Rows are points. The window is the flat piece filled in between its corners: a triangle in 3 columns, a solid with four corners in 4, and so on. A path goes straight from each point to the next, and from the last back to the first. List the points from which the path goes on through the window.

Window (4 x 4):
[[ 41 -55 -36  18]
 [  4   7  41 -31]
 [ -2  12  11  -7]
 [-11 -53  -7 -13]]
Path:
(1): [ 23 -51  -2   5]
(2): [ 19 -48 -31  -9]
(3): [-33   3 -17 -41]
(4): [ 5 -4 60 11]
(5): [ 15 -15  12  40]
(6): [ 26 -35 -11 -38]
(7): [ 47 -42 -29 -35]
(8): [  7 -36 -12  39]
(9): [  0 -31  27  25]
(10): [ -2  11   0 -21]
(11): [ 23  -8   7 -63]
(12): [-25   0  43  -8]
(13): [ 16 -41  11   8]
(14): [ 24 -27 -28 -42]
(15): [  1  19  31 -55]
(16): [-17  -7  27   8]
Through the window after points: 5, 7, 9

Window, 6 rows:
[[ -2  24 -26 -11 -13 -17]
 [-45 -20  -4  20  -1  16]
 [ -3   9  -7  18  15  25]
 [-13  54  16 -88 -25 -11]
 [ 68  -1  33   6 -42 -66]
 [-15  -6   7  47  23 -23]]
Path:
(1): [ 25   4 -10 -55  -7 -26]
(2): [-18  73  54 -37 -49 -17]
(3): [-10  48  14 -32 -20 -16]
(4): [  1   7 -31 -41 -10 -12]
(5): [ 23   5  -1 -31  29  -7]
(6): [ -4  25  17  30 -56  -9]
(7): [ -1  32  -1   9 -42  -6]
(8): [-35 -29 -21 -15  31 -17]
(9): [ -3  -4  -6 -19   5   6]
(10): [-45  18   8  10 -34   8]
(11): [-34  35   7  27   1   3]
(12): [  2  -1  14 -16   3 -18]
(13): [-16 -57 -24  28  54  -8]
(14): [  1  47  22  49 -26  -2]
(15): [-25   7 -14  74 -28  28]
(16): [  8 -12  -1  19  10 -15]
Through the window after points: 1, 3, 5

Window, 8 rows:
[[ 30  -1 -31 -26 -25  35  17  -1]
 [ -5  12   6 -57  -7  24 -19  23]
 [ 40   4  -7 -50 -27 -20  12  -8]
 [ 16  57   3  74  22  43  -3 -52]
 [ 16 -41  -6 -16  22 -17  50 -18]
 [ 52  17  -5  57  55  18   1   7]
 [ 16   4  -2   3 -18  36 -55 -15]
 [ 10  33  10  81   2  27 -16  13]]
Path:
(1): [  7 -13 -28 -25  -2  -5   8 -15]
(2): [ 38  -5  10   3  17  14  28 -15]
(3): [ 56  18  20 -13 -32  43  25  20]
(4): [-22   0 -53  22  25   8 -32 -21]
(5): [  8  28 -32  -8   4 -10 -49   2]
(6): [38 17  8  6 -4 38  6 -2]
(7): [45  4 24 14 -9 25 24  2]
(8): [ -8  17 -50 -25  13   7  -4  -7]
(9): [ -8  16 -29  71   7 -32 -36 -18]
(10): [ 45  10  12  -4   5  61  24 -33]
(11): [ 29  -5  14  -1 -11  20 -27 -14]
(12): [-15  21 -56  11  -1  40 -32 -10]
(13): [-14  72 -44  24  35  19 -15 -45]
(14): [ 51 -27  26 -10  -6  26  -1  11]
(15): [ 68   8  24  17  12  67  27 -12]
(16): [-11 -16 -29   1  13 -43   8  -2]
Through the window after points: 3, 11, 15

Window (8 x 8):
[[  8 -48   4  27  -7  22  41  25]
 [-38  25  34 -74 -21   2 -17 -14]
 [ -5  50  18  21 -15 -36 -47  -1]
 [ 23 -53 -32  22  -7 -18   4 -12]
 [ 12  -5  19 -22  13  53  14 -40]
 [-11  34 -11 -49  15  20  25  -8]
 [-56  42  15  -1 -18 -23  -7 -38]
 [ 76 -64   9  54   9 -32  64  -8]]
Path:
(1): [ 10   1   6  -7 -23  24  26 -22]
(2): [ -2  -8  18 -31  32   6 -20  -2]
(3): [  4 -32 -13   8  61 -11 -25  -9]
(4): [ 15   2  -1  22 -76 -20  16  -5]
(5): [ 18   6  -6  34 -55 -19  -2 -11]
(6): [  3   5   9   1  17 -22  -5 -18]
(7): [-45 -14  34  -3  36  -1  -5 -28]
(8): [ 18   6 -16 -46 -50  -7   0  -2]
Through the window after points: 3, 7

Window (9 x 9):
[[-23  -8 -23  23   6  38 -15  43  38]
 [-52  28 -46  12  11 -50 -16  24  -7]
 [-11 -44 -32  29  50  16  -7 -13  -1]
 [ 35  58  48  -1  43  25   6 -69  37]
 [ 56  39  21 -21  45  26  20  -4  19]
 [  1   6  18 -72 -11  24 -22  19  13]
 [  1 -14 -16 -30 -28 -20  26  11   6]
 [-52  -3  27  26  -2  -3 -29  27 -38]
 [  8  -9   2 -14 -19  -9 -54  64  43]]
Path:
(1): [ -6  -7  31 -32  54  -7  13  33  36]
(2): [ 12  22 -22  -1 -18  34   1 -21 -16]
(3): [ 47  24 -36 -19   3  56 -19 -60   9]
(4): [ 13   4  33 -25  21  18   1  15  20]
(5): [-42  14 -16   6   1 -54  32  74  70]
(6): [  0   1 -19   0   5  28 -80 -11 -43]
(7): [  7   6 -16   1  -4  28 -36  -5  -4]
(8): [  9  -5  21 -22  15  20   1  30  34]
(9): [-52 -11   4 -11  17 -25   3  37  47]
(10): [ 27  -5 -34  13 -11  13 -36  -8 -23]
(11): [ 35  35  -8   6  -9  24 -12  -5   8]
(12): [  3  17  28 -41  64  -1  14 -22  47]
(13): [-28 -14  29 -44  34 -38  13   1  24]
(14): [ 35  24 -16  -7 -34  36 -10   3   9]
(15): [  5  28  17   5 -21  33 -19  -6 -13]
(16): [ -6   2  17 -18  33 -16  -2   5  30]
Through the window after points: 5, 13, 15

Window (9 x 9):
[[ 12  32 -17   9  14  12  -5 -40  52]
 [-24  32   6 -46   9  -4  -7  -1  64]
 [-17 -25  13 -11  -9 -27  32 -30  11]
 [-16  41  71  -6   2  29  -4 -12 -23]
 [-19  52 -22  30 -27  32  10 -18 -26]
 [ -8  18  12  14  26  16  21   4 -25]
 [-10  -2 -12   6 -20  57 -32 -12 -63]
 [ 14  25  80  28 -23  16   4  37 -48]
 [ 23  33  65   1   6 -24 -18   8 -72]]
Path:
(1): [ 21  30 -12 -37  11  -2   8 -20 -23]
(2): [-51 -26  74  42 -27  -2 -10   3   2]
(3): [-40  -1  49  13 -38  36 -72 -25   2]
(4): [  9  33  -4   3   7  19  34   5 -21]
(5): [  1  34   2 -10   0  18  18 -13   6]
(6): [  2  -2  15  18  29 -38 -48 -49   0]
(7): [-45  33  13  26 -12  -3  -8  -7 -13]
(8): [ 12   3  31 -14   9  18  18  -1 -32]
(9): [ 61  46  24 -15 -42   6  31   3   3]
(10): [-27  14  33  10   9  11 -22   0 -67]
(11): [-25 -17  57  17  -1  12 -41  26  -8]
(12): [ 20  48  13 -12  14   4  26 -27 -32]
(13): [ 23  38  -7  -4   2  24  26  18 -14]
(14): [-36 -11  41  27  -3   0 -44 -31 -37]
(15): [-38  18 -15  39   6  52 -55  11  -7]
(16): [ 26  13  34  -6 -21  -3  38  -8 -44]
Through the window after points: 1

Window (11 x 11):
[[  5 -89  -9  -2 -43  16  23  36 -25  22   0]
 [  7  -2 -40 -32  -4 -24  13  49 -28   8 -49]
 [ 31  20 -22 -10 -55 -57  18 -27 -51  10   3]
 [ 40   0 -35 -61  55  30   9  41   7  26  25]
 [-11  35 -58  31  37 -26  14  -3  52  39   7]
 [-38 -16  -7  19   2 -66  -7 -14  -2 -27  -9]
 [  4 -19 -12 -43  11  39 -40  -1  17  27 -13]
 [-11  17  -7  28  69   8 -40   8  17  46  26]
 [-10 -15  26  -9  -5 -16 -16   8  45  44  -7]
 [  9  39 -16  15 -13  -2  21  18 -48 -40   1]
 [-19  33   6 -65  24 -11   6 -38 -10  40 -26]]
Path:
(1): [  5  -4  -3   8  19 -16   6  -4  14  12 -10]
(2): [ 20  17 -12 -19  30  -4   5 -20   6  20 -19]
(3): [-39   0 -11 -42  -5 -20   2  22  -9  35  -1]
(4): [-14  25 -13 -13 -22 -17  13  16  -2  34  29]
(5): [ 18 -73   8 -21  22  -4  -9 -21   1  14 -66]
(6): [ 19 -17  -3  -4  36 -10  12  -7  25  38 -15]
(7): [-35 -17 -25 -26 -40   0 -38  36 -27  26  34]
(8): [-43  26 -34  -8   6 -22 -32  23  52  73  22]
Through the window after points: 2, 4, 8
